Rows are points. Each copy is the shape, with its points in the same order, stretched, turned, moved and blurred by noise. Is it also mirrored, or only turned?

Shape (7 x 2):
[[ 50  -1]
 [ -1   7]
 [-76  -6]
 [-14   1]
 [ -3  -8]
 [ 39 -26]
 [-30   5]]
Copy 1 (7 x 2):
[[-43 -11]
 [  6   4]
 [ 85   3]
 [ 22  -2]
 [ 13 -10]
 [-27 -36]
 [ 35   6]]
Copy 1 is: mirrored
Copy 2 (7 x 2):
[[ 33  41]
 [  5 -14]
 [-59 -72]
 [ -7 -18]
 [-10  -5]
 [ -5  48]
 [-17 -39]]
Copy 2 is: mirrored
Copy 3 (7 x 2):
[[ 14  57]
 [ -7  15]
 [-18 -60]
 [ -6   0]
 [  6   6]
 [ 38  32]
 [-16 -11]]
Copy 3 is: only turned

Shape (8 x 3):
[[-37  46 -25]
 [  3  52 -12]
 [ -2  -9   2]
 [ 36 -23 -11]
 [-18  41  -7]
 [ 40 -25 -11]
 [-38 -25 -42]
 [-32 -12  -9]]
Copy 1 (8 x 3):
[[ 45   3  61]
 [ 38  39  37]
 [ -2  -6  -7]
 [  4  12 -48]
 [ 29  15  46]
 [  3  11 -53]
 [ 30 -53   1]
 [  3 -32  12]]
Copy 1 is: mirrored
Copy 2 (8 x 3):
[[ -3 -28  70]
 [ 24  11  41]
 [-14 -21 -12]
 [ 20 -20 -47]
 [  0  -4  47]
 [ 23 -21 -52]
 [-23 -89  17]
 [-33 -47  12]]
Copy 2 is: mirrored
Copy 3 (8 x 3):
[[-16  51  22]
 [  6  18  56]
 [  0 -11 -10]
 [ -9 -43  13]
 [  3  30  20]
 [ -6 -46  17]
 [-59  21 -26]
 [-16  20 -29]]
Copy 3 is: mirrored
Copy 4 (8 x 3):
[[-55   3  -7]
 [-30 -41 -17]
 [ -1   3  -3]
 [ 28 -11 -39]
 [-35 -18   0]
 [ 35 -13 -42]
 [-22  65 -27]
 [-17  34   8]]
Copy 4 is: mirrored

Shape (10 x 4):
[[-21  20  11  -2]
 [ 20 -49   9  68]
 [ -1 -14  10   2]
 [  4  65 -31   0]
 [ 30   7  -2   2]
 [  2  34  32 -18]
 [-71 -39 -28  57]
 [  1  18  -2 -30]
 [ 15  -8  25 -15]
 [-16  18  -5  11]]
Copy 1 (10 x 4):
[[ -10  -17    5  -18]
 [ -33   -7  -29  103]
 [  -1   -6  -21   22]
 [ -61    9  -15  -63]
 [ -20   28  -35    4]
 [   1   25   14  -31]
 [ -44 -108  -17   55]
 [   2   11  -26  -39]
 [  14   19  -20    4]
 [ -31  -18   -5   -9]]
Copy 1 is: only turned
Copy 2 (10 x 4):
[[ -22  -31   13   14]
 [  77  -28    1   32]
 [  12  -27   14   -2]
 [ -51   -7  -43   13]
 [   6    6   -8   -4]
 [ -27    6   28    5]
 [  29 -116  -12   37]
 [ -26  -11    1  -19]
 [   6   -3   26  -13]
 [ -13  -33   -6   16]]
Copy 2 is: only turned
Copy 3 (10 x 4):
[[-23  -9   9  14]
 [ -6  -5 -86  21]
 [ -4 -26 -22   4]
 [ 17  35  30  16]
 [ 22 -13 -16  23]
 [-12 -26  18  35]
 [-54  27 -58 -37]
 [  9 -21  16   3]
 [  6 -37  -6  20]
 [-14   1  -3  10]]
Copy 3 is: only turned
Copy 4 (10 x 4):
[[-40  -6  25   8]
 [ 21 -61  18  69]
 [ -8 -21   8  12]
 [-48  58  44  21]
 [ 12  12  25  14]
 [-14  -5  44 -13]
 [-78 -45 -36  67]
 [-16  20   5 -12]
 [ 15 -18  14  -8]
 [-39   2  21  21]]
Copy 4 is: only turned

Shape (9 x 6):
[[ 30 -18   5  27  11  -1]
 [ 20  87 -35  42 -51   6]
 [ 26   3  -7   1  28 -37]
 [-49 -33  21 -50   0  42]
 [  4  -8 -12  16  19 -32]
 [ -3 -57   4 -35 -15   0]
 [-28  -7   6  58 -21 -15]
 [ -5   0  45 -43 -27   9]
 [ 24  26   1  19  -2   4]]
Copy 1 (9 x 6):
[[ -12  -26  -12    4   -3   23]
 [  51   57    1   14 -117  -23]
 [  29  -44  -23    3   11  -16]
 [ -32   23   52  -23   46  -11]
 [  24  -18  -34    2   20   -9]
 [ -42  -26   -8  -48   30  -18]
 [  -6   36  -29   32    5   -6]
 [ -43   -9   49    0   -8  -54]
 [  10    0    7   13  -35   -2]]
Copy 1 is: only turned
Copy 2 (9 x 6):
[[ 26  11  10  30 -15  14]
 [-55 -33  43 -13 -25 104]
 [ 45  15 -19 -14 -22  39]
 [ -3   2 -11 -25  59 -59]
 [ 32   7 -31   0   2  31]
 [ 23 -22 -18 -11  -8 -56]
 [ -9   7 -30  46  14  32]
 [-21  24   1 -27 -17 -21]
 [ -1   9  27  -2  -9  46]]
Copy 2 is: only turned
Copy 3 (9 x 6):
[[ 12  -7 -20  -5  34 -25]
 [  3  46  68  42  77   6]
 [ 17  -6   0  17  -7 -45]
 [-24   4 -24 -58 -51  53]
 [  4 -16 -12  30   0 -21]
 [ 33   3 -43 -19 -23  23]
 [-13 -37  -7  43  40  35]
 [ 28  -6  15 -41 -16  32]
 [  4  11  21   1  32 -19]]
Copy 3 is: only turned
Copy 4 (9 x 6):
[[  0   2 -22   8 -39  19]
 [ 36  43  20   7   1 -56]
 [ 46 -21 -26  -1 -48   7]
 [-55 -30   5 -81  19  67]
 [ 30 -22  -8   9 -42   8]
 [-10  -8   6 -36 -25  72]
 [-12 -11  23  30 -48  -2]
 [-22   4   7 -76 -36  32]
 [ 12  12 -15 -10 -29 -12]]
Copy 4 is: mirrored

Shape (13 x 8):
[[-29 -21 -28  -7 -27  15  -4  46]
 [  4 -43  20   1  30  58 -34  48]
 [-30  45 -20  27 -20   4  34   1]
 [ -7  44 -47  10 -40  62 -15  40]
 [ 12  25 -30 -41  17 -17 -31 -41]
 [ 20 -20   8  25  36  49 -47  33]
 [ 49  -4 -52  22 -28 -23  48  25]
 [-31 -44 -23   7 -18  17  -9 -30]
 [-27  44  19  18  54   3   1 -25]
 [-39 -54  50   1  -7  35  24 -44]
 [ 18  -1  29   8 -45   9  41  19]
 [-21 -34 -38  23  16  32  48 -53]
 [-38 -25 -12  -6 -16 -32 -44 -34]]
Copy 1 (13 x 8):
[[ 10  -5   6  -2 -46   4  -8  67]
 [ 18  13  77   8   8   5  17  55]
 [  6 -17 -55 -24 -10  28  24  38]
 [ -6   4  -1 -85 -41  30  13  72]
 [ 30 -38   5 -35  30  10 -52  -6]
 [ 14   6  65 -13  29 -11  27  50]
 [ 25   9 -40 -20 -35 -34  27  -3]
 [-30 -44  21  22 -12  -9  -9  24]
 [ 32 -33 -14  -3  61  34  21  19]
 [-33 -20  30  64  18  30   6  -1]
 [ -2  42 -22   3  -8  19  13  14]
 [-10 -66   9  19 -15   2  42 -22]
 [-19 -44  -2  25  18 -16 -47  37]]
Copy 1 is: mirrored
Copy 2 (13 x 8):
[[-57   3 -49   9  -9   1  -2  10]
 [-67 -70 -26   8  16  -8  -6  -4]
 [  1  42 -15  13  -6 -19  15   6]
 [-44  21 -41  39  15   9  43 -25]
 [  9 -20  15 -10 -26  70  -2   5]
 [-47 -61 -17  -3  35  -4   2 -23]
 [ 45  17 -76 -21  21  16  27  22]
 [-10 -13 -38   5 -50   2 -30 -19]
 [ -7 -16  46  -6  -7 -13  -3   4]
 [  9 -37 -20  35 -47 -34 -56   6]
 [ 25  11 -45  37  21  -7 -15  25]
 [ 37 -20 -34 -14 -62 -33   6 -12]
 [-20  -3  -3  -8 -35  28 -54 -10]]
Copy 2 is: only turned

Shape (13 x 9):
[[  17   35  -13  -19   27  -13   15   26   10]
 [   2  -16   -3  -50    2   -3   11   12  -21]
 [ -32  -87   25  -41    2  -15   33   -1   12]
 [ -33   -1   35    5   21    2   16   32  -25]
 [  17    9  -31  -18  -28   60   29  -47    3]
 [ -33   39  -20    3   -1   -1   -2  -11  -25]
 [ -21   38  -38    9   29   -8  -64   22  -14]
 [  13   43   19   10   23   14  -19   -3   11]
 [  21  -23   29   -8   29  -17   40  -34  -20]
 [  25   -2  -17    7   21   -6   10   23  -86]
 [ -82   20   14  -27 -111  -15   34   15    8]
 [  15   14   21   12  -39    5   -1  -23    6]
 [ -20   22   63  -14   26  -14  -25   -2  -17]]
Copy 1 (13 x 9):
[[ -16  -23   -1   -3   28  -50    3  -17   15]
 [  15    7  -19  -24   29  -21  -20  -25  -31]
 [   2   23  -13  -66  -21   35  -37  -38  -50]
 [  31  -10   43  -26   26  -13  -21  -29   -1]
 [  -3   37   -5   30  -11   32  -48   46  -37]
 [  11   -9   30   -8   18  -15    6   18  -39]
 [   5   15   14   -4   26  -62   63  -11    0]
 [  18  -17   21   33  -15  -29   29  -11   17]
 [   4  -26   -2    6   -4   60  -28  -18  -35]
 [  23  -10    8   15  106   16  -26   -6   -4]
 [  35   -7   12 -121  -13  -40  -36   44  -43]
 [  31   -1   -2   -2  -21   18   -5   26   -2]
 [  62  -21   27   -6  -24  -24   26  -38  -25]]
Copy 1 is: mirrored
Copy 2 (13 x 9):
[[-34   1 -17 -12  -5  17 -17  18  -1]
 [ 16  -9   3 -17 -15   4  19  25  -5]
 [ 50  29  51 -18 -11  -5  37  18  28]
 [ -9  38   6 -20   2 -18  36  55  12]
 [ 17   6 -53  39 -36 -12 -13 -10  27]
 [-35  22 -15  11 -10 -30   7  21 -20]
 [-71  21  -4   0   4   8  42  -5 -44]
 [-27  37 -39  25  17  11  -7  22 -14]
 [ 33  26 -17 -25  13 -17 -19  26  -4]
 [-16 -23 -26 -63   2 -28  38  24  -9]
 [-23  -3  36  71 -14 -62  13  79  35]
 [ -8  10 -30  44  24 -23  -6  29  12]
 [  2  50  -7  10  27  -3   9  68 -39]]
Copy 2 is: only turned
Copy 3 (13 x 9):
[[ 22 -28 -22  23  39  23  15   5  46]
 [-25 -50   0   9  11  27 -16   4  21]
 [-21 -50  54  20  17  31 -68   0 -33]
 [-45  -8  -3  18  49  17  13 -16  -9]
 [ 31 -10 -13  23 -39  47  34  22 -14]
 [ -8  10   2   5   5  11  56 -24  14]
 [ -5  12 -55 -15  10 -27  60 -61  36]
 [ 18  16 -45  32  12 -11  35   2  20]
 [ 17 -38  24  33  19  -7  12  52 -25]
 [-33 -45 -36 -28  28  -8  63  17  -7]
 [-37  49  56 -17  -4  77 -67 -15  40]
 [ 23  32 -18  -2 -23  -4   3  46  10]
 [-33   9  -9  37  21 -23  10  -1  15]]
Copy 3 is: mirrored
Copy 4 (13 x 9):
[[  11   13    3   12   20  -28   65   -1  -16]
 [  13    5   -9   45    3   33   50   27   -6]
 [ -34   15  -24   31  -21   65    6   80   57]
 [ -15   34  -28   -7  -24   10   21   18  -35]
 [ -14  -25   34   33   -8   39   20  -74   35]
 [ -22  -37   10  -14  -17   15   16  -16  -48]
 [  17  -41    4  -19   31  -28  -16   -9  -75]
 [ -16    7   28   24   16  -37    1  -29  -33]
 [ -51   15  -28   54  -13    5   38   18   12]
 [  31   14  -72   25  -14  -15   54   -4  -57]
 [ -16  -37   66  -12 -101   66    7   59    6]
 [ -21  -15   39   47  -40  -20  -14    0    9]
 [ -47   14   17   44   -1   -1    1   28  -59]]
Copy 4 is: only turned
